Rows are points. The points of each table are mixes of a few directions, plus a little noise. Count the directions of each table, and those that both share. Where both have some left over, give the other angles between the two spaces (their principal angles), to ten degrees, smallest first.

First (7 x 2):
[[-4.2  0.5]
 [-4.2  0.5]
 [-3.0  0.3]
 [ 6.7 -0.7]
 [-2.4  0.3]
 [ 7.6 -0.8]
 [-0.4  0.0]]
Second (7 x 2):
[[ 6.5 -6.8]
 [-4.0  4.1]
 [ 0.9 -1.0]
 [-1.2  1.2]
 [-1.4  1.5]
 [ 1.9 -2.0]
 [-2.8  3.0]]
Directions: first 1, second 1, shared 0; angles 40

First (8 x 6):
[[  6.1  -0.5  -2.6  -2.6  -0.7  -5.1]
 [ -1.1   0.1   0.6   0.3   0.3   0.7]
 [  3.9  -0.1  -2.6   1.6  -0.7  -1.0]
 [ -2.9   0.0   2.1  -2.3   0.6   0.1]
 [ -2.3  -0.1   2.0  -3.1   0.5  -0.9]
 [-10.3  -0.4   7.3  -6.9   2.3   0.8]
 [  6.3   0.6  -5.2   7.4  -1.5   1.5]
 [  0.2   0.6  -1.2   5.4  -0.7   3.6]]
Second, 6 rows:
[[ 2.9 -1.1 -0.3 -1.1 -1.4  0.2]
 [-2.0 -4.7  3.0 -5.5 -4.8  3.0]
 [ 1.4 -2.1 -5.5  0.7 -4.1 -4.9]
 [-2.3  3.0  0.2 -1.7  4.7 -5.8]
 [ 0.6  3.8  4.4  2.9  6.0  6.0]
 [-0.8  0.9 -1.5  4.6  0.0  1.6]]
Directions: first 2, second 4, shared 2

First, 8 rows:
[[-0.9 -6.4  0.8  2.8  0.9 -1.4  7.8  0.1  3.2]
 [ 0.0  1.6  3.7 -2.3 -5.5  6.1 -6.4 -0.4 -3.3]
 [ 1.0  0.3  0.2  0.0  4.1 -5.6  6.9 -3.8 -2.3]
 [ 0.7 -1.4 -1.6 -4.5  0.4 -4.4 -1.3 -1.2  5.6]
 [-1.1  1.0 -3.7  7.2  5.0 -0.6  4.8  2.7 -1.6]
 [ 0.2  1.4  2.5 -2.6 -3.9  3.8 -5.5 -0.2 -1.4]
 [-0.6  3.0 -3.1  4.5  2.0  1.9 -1.0  3.1 -2.2]
 [ 0.7  0.8  1.0 -5.1 -2.5  0.3 -5.9 -0.9  2.1]]
Second (10 x 9):
[[ 0.0  5.9 -2.7  0.7  5.4 -0.8 -0.3 -5.4  9.4]
 [ 3.5  2.9  3.2  4.1  0.5 -0.1 -0.9 -4.3  3.5]
 [-1.1  3.2 -2.3 -0.6  3.7 -0.7  0.2 -2.3  5.2]
 [-3.2 -5.3 -1.3 -4.1 -3.6  0.5  0.7  6.5 -8.0]
 [ 3.6 -1.0  5.1  3.6 -3.2  0.4 -0.6 -0.4 -3.1]
 [-6.6  0.3 -7.9 -6.5  3.6 -0.7  0.8  2.7  2.6]
 [ 2.6  1.7  2.6  3.0  0.2  0.2 -0.5 -2.9  2.1]
 [-0.5 -3.9  1.1 -1.4 -3.6  0.5  0.4  4.2 -6.4]
 [-1.8 -0.1 -2.0 -1.9  1.0 -0.1  0.4  1.0  0.2]
 [ 2.8 -2.7  4.5  2.7 -4.3  0.6 -0.2  1.4 -5.4]]
Directions: first 4, second 2, shared 0; angles 40, 80
